Each row of a before or after table is a point. The points were changed in one or more steps. Then noise was added and the rows were shuffled. The steps act on how far a point lies along the listed directions, d1 being the first. Name the steps. A step turns or swaps two directions, mirrors them in a line or flattens them onto one, adds a multiple of one to another, or multiplies one. Angles are multiples of 10 degrees, from the lower direction toward the higher: turns from -170 to 170, lines from 10 to 170 but not 90. Use the fewest steps. Two steps may share a direction if one is a turn and the other turns, adds or multiplies; they go together, in the order done. Otherwise the lowest direction goes first.
In the rows, zero is written as 128.

Directions:
(1): [167 104 109]
(2): [152 171 122]
(3): [147 123 173]
Before:
[[105 113 119]
 [113 127 169]
 [130 142 181]
 [125 114 150]
 [131 127 115]
 [ 85  81 171]
 [120 131  89]
 [149  66 163]]
After:
[[137 127 137]
 [163 115 143]
 [103 124 123]
 [ 62 112 162]
 [ 73  79 106]
 [130 101 125]
 [ 90 150  97]
 [ 96 127 100]]
Steps: turn d1 and d3 by 120 degrees

Directions:
(1): [183 113 129 151 141 105 116  85]
(2): [143  80  99 117 168 158 138 151]
(3): [137  90 173  97 105 131  91 138]
Before, 10 rows:
[[152 163 119 158 138  87 134  90]
 [130 121 132 139 126 102 112 116]
 [154  63  70 109 216 172 147 152]
 [140 156 121 159 128  95 110 118]
 [135 110 135 157 122 106 124  95]
 [100 159 159 121  92 129 142 140]
 [110  96  76 130 194 179 159 146]
 [130 138 159 113 101 140 126 135]
 [ 68 185 170 117  80 104 130 122]
 [139 153 115 140 132 102 134 116]]
After:
[[147  65  68 105 215 175 150 159]
 [141 133 162 116 103 136 122 126]
 [ 79 173 183 111  73 102 117 120]
 [ 98  91  87 117 186 184 154 159]
 [129 126 126 143 130 101 118 113]
 [126 160 111 137 132 106 141 125]
 [130 178 108 159 140  94 148 103]
 [108 148 170 115  87 128 131 136]
 [130 119 122 164 127 109 135  96]
 [129 163 114 159 128 100 117 123]]
Steps: turn d1 and d3 by -30 degrees

Directions:
(1): [134 100 104 128 115 166 182 174 162 112 139 145]
(2): [129 188 118 120 139  93 139 122 180  92 152 127]
(3): [117  84  83 155 143  76 118 116 147 134 115 164]
(4): [ 91 122 103  67 157 133 108 151 121  98  92 119]
(5): [133 126 135 129 169 132  84 179 141 161 175 134]
(6): [166 117 146 171 165 125 121 148 115  71 105 111]
Before:
[[ 82 127 103 111  99 123 169  87 141  96  79 128]
 [118 174 113  89 165 121 122 167 148  64 132 110]
 [145 183 159 102 103 157 165  98 164 103 169  98]
 [172 111 130 196 126 125 172 113 146 135 164 141]
 [138 127 116 146 103 152 192 192 188 104 141 132]
 [140  68 132 193 150 119 115 106 102 154 117 128]
 [119 132 132 120  99 140 132 107 126 140 149 130]
 [132 140 121 145 104 108 152 134 155 138 168 143]]
After:
[[169 107 132 189 148 128 151 140 152 145 181 141]
 [130 139 120 138 115 110 140 146 157 140 178 147]
 [118 176 109  90 146 119 137 149 144  51 116 108]
 [139  64 134 188 161 118 104 119 103 159 125 127]
 [150 184 163 110 107 155 162 103 170 112 178 101]
 [121 134 134 120 105 139 132 113 127 146 153 129]
 [135 128 115 144 108 151 187 198 189 106 145 132]
 [104 129 114 143  83 120 180  74 145 110  98 131]]
Steps: turn d4 and d5 by -30 degrees
